Every row gives one point. The window is the flat piece filled in between its corners: a triangle in 3 columns, a solid with four corners in 4, and so on. A path goes straight from each point to the next, and from the last back to the first. After which points does the path pass through the window?
(in the rows, 100 means zero)

Window (4 x 4):
76; 92; 127; 93
105; 124; 180; 63
25; 139; 120; 161
140; 64; 66; 144
Path:
(1): 90; 145; 108; 56
(2): 110; 78; 183; 125
(3): 37; 112; 186; 109
(4): 63; 179; 111; 105
(5): 74; 122; 30; 145
(6): 94; 56; 127; 136
(7): 92; 111; 182; 80
(8): 119; 151; 118; 61
Through the window after points: 1, 7

Window (8 x 8):
116; 112; 91; 83; 129; 117; 75; 113
47; 70; 81; 174; 82; 174; 135; 107
77; 130; 68; 54; 64; 81; 113; 79
112; 5; 88; 62; 176; 93; 105; 75
103; 52; 118; 121; 122; 72; 97; 125
125; 157; 126; 76; 57; 93; 129; 87
122; 43; 108; 72; 108; 130; 50; 103
57; 154; 157; 109; 66; 137; 95; 116
Path:
(1): 101; 78; 91; 155; 106; 110; 96; 58
(2): 89; 106; 79; 113; 118; 94; 92; 70
(3): 93; 96; 105; 43; 87; 130; 133; 152
(4): 97; 85; 99; 75; 97; 132; 100; 114
(5): 90; 91; 107; 108; 91; 121; 70; 67
(6): 92; 67; 115; 142; 126; 96; 79; 67
(7): 97; 70; 116; 91; 112; 93; 106; 128
(8): 90; 72; 90; 82; 103; 132; 117; 137
(9): 93; 94; 130; 144; 109; 83; 92; 59
(10): 83; 64; 96; 134; 129; 104; 95; 57
(11): 78; 80; 95; 83; 82; 152; 131; 138
(12): 89; 100; 87; 56; 99; 102; 139; 128
(13): 83; 112; 97; 89; 79; 100; 89; 78
(14): 104; 93; 113; 97; 122; 100; 73; 78
(15): 101; 77; 99; 71; 118; 124; 109; 120
(16): 74; 100; 100; 93; 90; 147; 122; 136
Through the window after points: 6, 8, 10, 12, 14, 16

Window (9 x 9):
178; 134; 120; 103; 106; 35; 103; 34; 98
72; 96; 117; 60; 55; 129; 98; 98; 141
79; 67; 72; 56; 78; 146; 165; 115; 119
132; 178; 117; 81; 76; 105; 137; 144; 102
98; 131; 131; 109; 108; 52; 118; 117; 139
136; 92; 127; 50; 146; 176; 29; 94; 156
87; 53; 137; 149; 115; 147; 93; 89; 60
128; 79; 117; 103; 139; 111; 5; 158; 72
93; 61; 47; 104; 136; 149; 45; 15; 122
Path:
(1): 80; 100; 117; 75; 132; 120; 75; 80; 81
(2): 110; 111; 120; 82; 137; 110; 75; 98; 90
(3): 152; 88; 107; 146; 118; 93; 67; 122; 122
(4): 139; 97; 86; 101; 82; 135; 93; 116; 121
(5): 91; 126; 113; 65; 111; 113; 116; 86; 90
(6): 60; 130; 142; 39; 95; 143; 101; 88; 62
(7): 166; 61; 75; 121; 118; 143; 60; 109; 160
(8): 136; 41; 99; 120; 46; 119; 124; 111; 166
Through the window after points: none

Window (11 x 11):
156; 93; 142; 113; 91; 131; 84; 96; 110; 48; 92
103; 56; 121; 103; 90; 85; 112; 148; 108; 84; 77
68; 81; 83; 102; 195; 101; 60; 52; 69; 107; 93
119; 78; 128; 127; 83; 115; 97; 108; 45; 152; 130
122; 68; 82; 27; 68; 155; 93; 61; 124; 101; 160
136; 146; 83; 103; 110; 106; 80; 110; 39; 66; 100
86; 41; 60; 82; 154; 88; 97; 92; 110; 101; 163
98; 76; 121; 117; 89; 125; 64; 101; 156; 61; 96
93; 97; 93; 120; 102; 87; 155; 113; 52; 79; 139
150; 121; 87; 93; 79; 69; 107; 80; 65; 111; 115
112; 124; 83; 76; 160; 79; 107; 133; 126; 117; 75
Path:
(1): 127; 62; 41; 150; 80; 118; 88; 118; 90; 93; 96
(2): 147; 105; 86; 127; 86; 127; 90; 108; 77; 110; 74
(3): 101; 97; 145; 81; 105; 74; 102; 97; 92; 59; 129
(4): 101; 81; 112; 84; 122; 94; 100; 105; 81; 99; 132
(5): 121; 68; 34; 126; 128; 97; 99; 125; 143; 126; 76
(6): 116; 54; 87; 106; 132; 129; 87; 80; 108; 100; 108
(7): 93; 128; 103; 47; 128; 71; 60; 106; 116; 89; 117
(8): 122; 116; 130; 71; 103; 77; 97; 106; 87; 87; 123
(9): 132; 89; 79; 108; 87; 96; 105; 96; 79; 103; 100
(10): 105; 69; 56; 103; 118; 114; 104; 96; 105; 104; 96
(11): 96; 75; 107; 87; 125; 85; 107; 105; 93; 84; 156
(12): 115; 98; 140; 70; 89; 72; 96; 104; 74; 70; 114
(13): 143; 85; 97; 146; 107; 153; 90; 103; 100; 99; 98
(14): 139; 58; 56; 103; 91; 112; 117; 99; 108; 70; 99
(15): 83; 76; 119; 67; 121; 99; 85; 100; 101; 115; 145
(16): 114; 95; 142; 56; 118; 111; 86; 79; 98; 103; 128
Through the window after points: 4, 8, 10, 12, 14
